Rows are points. The window is the flat piece filled in between its corners: a triangle in 3 columns, a solid with four corners in 4, and so on. A path goes straight from each point to the next, and from the last back to the first. List the points from which the path goes on through the window.

Window (4 x 4)
[[-12 -20  44  18]
 [-49 -26  29   8]
 [ 33 -18 -26  -1]
 [ 41  18 -54  47]]
Path:
(1): [ 47 -25 -29  14]
(2): [ 19 -49  -5  -2]
(3): [ 6 48  6 28]
(4): [-42  21  49  18]
(5): [-25 -60  -3   8]
(6): [-19 -57  33  51]
(7): [-34 -13  18 -21]
(8): [ 46  21 -35   4]
Through the window after points: 2, 4

Window (4 x 4)
[[ 13 -22  55  21]
 [  0  18 -54 -10]
 [  0  40 -11  -8]
 [  6 -35  -4 -40]]
Path:
(1): [ 60 -52  18 -23]
(2): [ 35  -2 -31 -42]
(3): [-31  -7 -39 -23]
(4): [-19  -4  27  21]
(5): [ 30  19  15 -19]
(6): [ 42 -32  28  18]
(7): [-31 -28  44 -18]
(8): [-15 -22  27   0]
(9): [53 -6 -2 -6]
(10): [ 15  37 -24 -20]
(11): [-20  29   9   8]
(12): [ -9 -19 -23 -16]
(13): [ 18 -23 -14 -32]
(14): [32 12 21  1]
(15): [-7  1 29 -1]
(16): [-33  -3  45   9]
Through the window after points: 8, 10

Window (6 x 6)
[[-18 -13  29 -32  30 -15]
 [ -8  20   3  18 -11  -5]
 [ 25 -13 -20 -18 -25  19]
 [-15  -4 -19   3 -23 -11]
 [  5 -23  11 -14  27 -23]
 [  3 -34  60  40 -31  37]]
Path:
(1): [-13  -7 -14   1  11  -3]
(2): [  1 -14  34  23  -7  34]
(3): [  3 -43  39  -1 -37  -7]
(4): [ 14 -18  23  -1 -17   2]
(5): [-11  -2   3  -9  31  27]
(6): [-8  0 30 47 10 43]
(7): [ -5   7  -8 -13 -33 -37]
(8): [ 11 -16  34 -19  -9 -28]
(9): [-19   3   3  18   8  -2]
(10): [-32   8   9   0  34  25]
(11): [ -5 -16  19  -3  -8 -32]
(12): [ 14   3   6 -22  -1 -22]
Through the window after points: 2, 6

Window (6 x 6)
[[ 17 -24  15 -43 -16  11]
 [ 31   3  13   2  -1 -20]
 [-23  60 -32 -15 -36  15]
 [ 14  -4  39  33  -1 -11]
 [ 15 -38   3 -11 -12  -8]
 [ -5  15  -3 -13  15  -3]]
Path:
(1): [ 37 -32  -8  -5  -5  14]
(2): [ 13 -23   0   7   2  34]
(3): [ 12 -11   6 -17  -8 -29]
(4): [ -1   1  16  -6  -2 -12]
(5): [19 22 -2 20 19 11]
(6): [ 31  14 -19   4 -14  24]
(7): [-11  33  11 -12 -14 -13]
(8): [ 12 -29   7 -15 -20 -16]
(9): [ 15 -23   4 -20  -5  11]
(10): [51  0 10 20  2 12]
(11): [-46  16   1 -26   4 -20]
(12): [-12  13  29 -36 -11 -10]
Through the window after points: 2, 4, 8, 10, 12

Window (8 x 8)
[[-34  33 -22 -19 -22  60 -10 -30]
 [-12  -2  17  -9  14  22   0  44]
 [-29 -17   7  26  15   0 -19 -32]
 [ 48  25   5  32  48 -25   4  -1]
 [ 20  11  37 -49  29  -5  -7   5]
 [ 17   3 -20 -16 -23  -8   7 -11]
 [-17 -30 -40 -18 -11  23 -32 -11]
 [ -4  30 -19 -20  14 -13   3  29]]
Path:
(1): [ 16  19  -4  18 -14  -2 -35  -3]
(2): [-23   8 -27 -21 -24 -22 -52  15]
(3): [-11   2  12 -15  12  43  20   7]
(4): [  7   0   3 -53  27   0  19  -3]
(5): [  3  13   4  -8   7   3 -26   8]
(6): [ 23   7   7  -8  17 -12 -23  29]
(7): [ 13  13   8 -11  23   2  16 -20]
(8): [ -3  17 -18 -29  15   7  21 -14]
(9): [ 20   0   4  35 -16  -5 -47 -14]
(10): [ 16  -8 -28  13 -19  -3 -60  27]
(11): [-24  25   9 -31  13  29  38  -5]
(12): [ -4  -8 -25  -8   6  21   0 -24]
(13): [  2  11 -15  -2  -1   0 -23 -11]
(14): [-13  21  -2 -24  -5   9 -19  18]
(15): [  0 -21  -8 -21  21   6   9   4]
(16): [-13  -9   0 -17  33  -2   4 -16]
Through the window after points: 4, 6, 10

Window (9 x 9)
[[  0 -18  -3  29  14  -2 -25 -22 -25]
 [ 27 -37   3  -4  -4  -8   1 -26  -4]
 [ 28  -2  15  12  -1 -11 -40  10  24]
 [ -9  22 -27 -13  25  16  -2 -41   7]
 [-32  10 -13 -12 -10  33   0  32 -18]
 [-25  -9  -7  11  13 -15  12 -33  12]
 [ -1  -7 -14  18  44   4  35  23  -9]
 [ 25  31  30  10 -37  24 -44  -3  -3]
 [ 29 -21 -17  20 -20   6  -4  -4   0]]
Path:
(1): [ 15 -15   3  14  17   3 -28  -5  14]
(2): [ 15 -17   3  27   9  30  -3 -21   5]
(3): [  2  42   0 -17 -14   2 -32 -12  -1]
(4): [ 10   4   6   3  23 -27  -3  17 -46]
(5): [-4  0 -5 10  7 18 -5 -6 13]
(6): [ -5 -25  -6  -6 -35  47 -28   8  24]
(7): [ 34  25   8  20  21 -37  11  -7 -26]
(8): [ -1  11 -18   5  18 -17  -8  -1  -5]
(9): [ -3 -12   3  10  25  15  16  -4   0]
(10): [ -4 -22 -10  10  12  10  -9  -2  18]
(11): [ 19 -11 -14   7  -5  -2   4  -8 -12]
(12): [ 15  -3   0   2 -12  -4  -8  -3 -21]
(13): [  0 -15   5  34  17  13 -12  19  18]
(14): [  1 -16 -26  35  -6  27 -23 -60  56]
(15): [  6  -2  12   2   7 -18 -11   8  -2]
(16): [  8   4   5  14  -9  -7 -22   3  -7]
Through the window after points: 2, 14, 16

Window (9 x 9)
[[  7 -21  -4   4  28 -46  17 -37  23]
 [-48  24  -5   2 -25  53 -19   2  -4]
 [-12 -14  -5  16 -29 -16 -34  -6  -8]
 [ 12  36 -37  11  -8  43  42 -11 -20]
 [  6  -7 -19  55   5   4 -12  22   8]
 [-12  34  23  42  -6 -16  15  -8 -45]
 [ -4  33 -14  -9  -5  39  -7  26 -10]
 [ 27  11  33   9   1   1 -21 -25  17]
 [  7 -29 -14 -22  34  29 -37 -29  16]]
Path:
(1): [ -4  31   4  14  20 -17 -43 -28  -6]
(2): [ -1  29  -4  37   2 -23  -7 -11  10]
(3): [ -7  -5  14   9   2  -5  16 -15 -35]
(4): [ 43 -35  37 -28   6  19  -2 -31  -4]
(5): [-43  31 -45  43  22  -7 -27  -2   8]
(6): [ -7  15 -28 -21  33   3 -27 -60   7]
(7): [ 3  1  2  1 -6 22 -4  0 -6]
(8): [ -4  -7   2 -10  -6  11   4 -18 -12]
(9): [ -2  16 -21  32  -7 -16 -50 -12  19]
(10): [  1  55 -23   4  15  21 -46 -10 -18]
(11): [ 17 -34  12   7   4  -1  17 -14  13]
(12): [-13 -43  26 -18  12   8  -8   1  10]
(13): [ 11  55 -29  21  -4   4  -5 -34 -14]
(14): [  9  23  -5  17   1  -2 -16  -6   7]
(15): [  5 -17  -2  10   1  36  51 -15 -50]
(16): [  2 -13   0  -1 -12  17  26 -11   1]
Through the window after points: 2, 4

Window (11 x 11)
[[-18  23  17 -23 -15  20  11   2  28 -15 -36]
 [-13  -3   5  25 -20  -1  -4  15 -21 -17  15]
 [-14  15 -15  -4 -11 -25   8 -40  -4 -28 -18]
 [ 11  -1 -30   0  -5  13 -18  20  22  16  -5]
 [-25 -13  10 -40 -17  10  -1   6  13   6 -21]
 [-14   6 -30 -18  -9  36  33 -13  12  30  -2]
 [-29  12 -39 -36  21  14 -10 -18 -12  11  -6]
 [ 24  -8  12  22   3   0 -12 -16  -8   7  23]
 [  4 -10 -32   5  -3  29 -22 -27 -28  -2  11]
 [  0  -8  -5  20  11   1  21 -24  -8 -56 -27]
 [  1  -1 -29 -12   7  17   5  -4  14 -60  -2]]
Path:
(1): [ -3  -3  -6 -12  -8   4   1   2 -10 -11  -7]
(2): [  7  10  -5 -15 -17   8   8  11   2 -10 -12]
(3): [-36 -22  -7   8   6  19  -4 -32  15 -26   0]
(4): [-14   0  -8  -1  -5   7   1 -12  16   2  -5]
(5): [ 12   1 -22 -13  -4  24 -16  -2 -42  -2 -12]
(6): [ -3  11 -15 -12   0   8   9  -3 -14 -30 -19]
(7): [-38 -13 -20  -4   3  12  -6 -21  18   7  -2]
(8): [  0  -2 -25  13  20   4  -9 -40  27 -36 -13]
(9): [  7  -5  -3 -15 -35  22   9  31 -31  -5  16]
(10): [  9  14  -6 -18  -8   5  14 -10  -8  -8  -7]
(11): [-25  -2 -10   4  -9  17   6  -7  10  -8 -10]
(12): [-21   0  -8   5  -7  13   0  -5   0  -2   2]
Through the window after points: 10, 12
